Rows are points. Each copy is the shape, with its points in the same order, stretched, turned, moved and blurred by noise. Say if it was mirrored as well.

Shape (7 x 2):
| -0.14 |  0.16 |
| -0.22 | -0.29 |
| -0.60 |  0.35 |
|  0.13 |  0.53 |
|  0.13 |  0.14 |
|  0.22 | -0.32 |
|  0.47 | -0.02 |
Copy 1 (7 x 2):
|  0.10 |  0.05 |
| -0.20 |  0.17 |
|  0.53 |  0.63 |
|  0.25 | -0.32 |
| -0.12 | -0.27 |
| -0.50 | -0.38 |
| -0.34 | -0.69 |
Copy 1 is: only turned
Copy 2 (7 x 2):
|  0.04 | -0.04 |
|  0.03 | -0.62 |
|  0.45 | -0.16 |
| -0.07 |  0.49 |
| -0.18 |  0.10 |
| -0.25 | -0.39 |
| -0.39 |  0.05 |
Copy 2 is: mirrored
Copy 3 (7 x 2):
|  0.09 |  0.16 |
|  0.32 | -0.27 |
|  0.77 |  0.50 |
| -0.36 |  0.36 |
| -0.28 | -0.01 |
| -0.21 | -0.39 |
| -0.74 | -0.23 |
Copy 3 is: mirrored
Copy 4 (7 x 2):
| -0.10 | -0.25 |
| -0.31 |  0.07 |
| -0.38 | -0.53 |
|  0.22 | -0.41 |
|  0.06 | -0.13 |
|  0.01 |  0.23 |
|  0.30 |  0.07 |
Copy 4 is: mirrored

Shape (7 x 3):
| -0.23 |  0.18 |  0.04 |
| -0.05 | -0.12 | -0.29 |
| -0.08 | -0.29 |  0.62 |
| -0.24 |  0.29 | -0.22 |
| -0.02 |  0.41 |  0.01 |
| -0.61 |  0.33 | -0.13 |
| -0.32 | -0.67 |  0.03 |
Copy 1 (7 x 3):
| -0.25 | -0.19 |  0.36 |
|  0.28 | -0.01 |  0.11 |
| -0.58 |  0.12 |  0.03 |
| -0.03 | -0.27 |  0.44 |
| -0.23 | -0.45 |  0.24 |
| -0.21 | -0.22 |  0.88 |
|  0.12 |  0.44 |  0.25 |
Copy 1 is: only turned
Copy 2 (7 x 3):
|  0.06 |  0.00 |  0.20 |
|  0.14 | -0.36 | -0.11 |
| -0.39 |  0.13 | -0.09 |
|  0.28 | -0.02 |  0.23 |
|  0.29 |  0.10 |  0.21 |
|  0.13 | -0.08 |  0.43 |
| -0.45 | -0.45 | -0.04 |
Copy 2 is: mirrored
Copy 3 (7 x 3):
|  0.00 | -0.46 | -0.27 |
| -0.35 | -0.16 | -0.05 |
| -0.09 |  0.24 | -0.74 |
| -0.02 | -0.64 | -0.07 |
|  0.24 | -0.31 | -0.18 |
| -0.09 | -1.13 | -0.19 |
| -0.74 | -0.08 | -0.41 |
Copy 3 is: only turned
